Each row is a point. Two turns around zero, p and q, are shown by what they do to some points. Write where each new point lands after one turn and then the other. Backwards means that the second turn is done in reverse. Each puzzle has new turns, and all numbers are rounded.

Turn p:
[-7 31 -2] => [-14  18  23]
[-19   0  -8] => [ -8  16 -11]
[-21  21  23] => [-36   2  10]
[ 47 -52 -13] => [ 58 -35 -22]
Turn q:
[-23  13 -11] => [-21 -14 -13]
[-18 -22   6] => [-17  -2  24]
[ 68  -1 -16] => [70  1 -6]
[-27  10  21] => [-32  15  -5]
Where do these land?
p, then q: [-15   6  -1] => [-12  -4 -10]
q, then p: [ 31 -63  -7] => [ -9 -68  19]
q, then p: [ 1 22 32] => [-7 31 23]
q, then p: [-28  21 -23] => [  6  19 -37]
q, then p backwards: [ -6 -30  -9] => [21 19 15]
p, then q: [18 44  7] => [-17  44   5]

Turn p:
[-40 -19 -31   6] => [ 18  30 -40   9]
[24 32 -9  7] => [-33   6  23   9]
[ -5 -42 -41  -5] => [ 26  45 -15 -23]
[ 37 -16  47 -23] => [ 12 -43  34 -35]
[-18   3  17  24] => [ 13 -13  -4  29]
[ 1 41 16 -8] => [-35 -25   1  11]
Turn q:
[-24  -9  24  -7] => [ -8 -33   1  10]
[ 28 -24  -9  -9] => [ 6 21 30 12]
[ 36 -25  13 -23] => [-10  18  32  34]
[37 37 17 -5] => [-22  35 -28  24]
[-45  11   2  45] => [ 32 -37 -37 -21]
[-32  10 -46  -1] => [  2  -5   1 -57]
Where do these land?
p, then q backwards: [ 48  18 -16  18] => [ 25 -24 -15 -43]
q, then p backwards: [ 13 -29   4 -40] => [39 26  3 21]
p, then q: [-5 18  9 15] => [ 23 -11  -5   1]
p, then q: [-3 -7 29 26] => [27  8  5 27]
q, then p: [-33  30 -34 -48] => [ -4 -21 -65 -29]
p, then q: [-20 -31   8  29] => [19 40 -5 16]
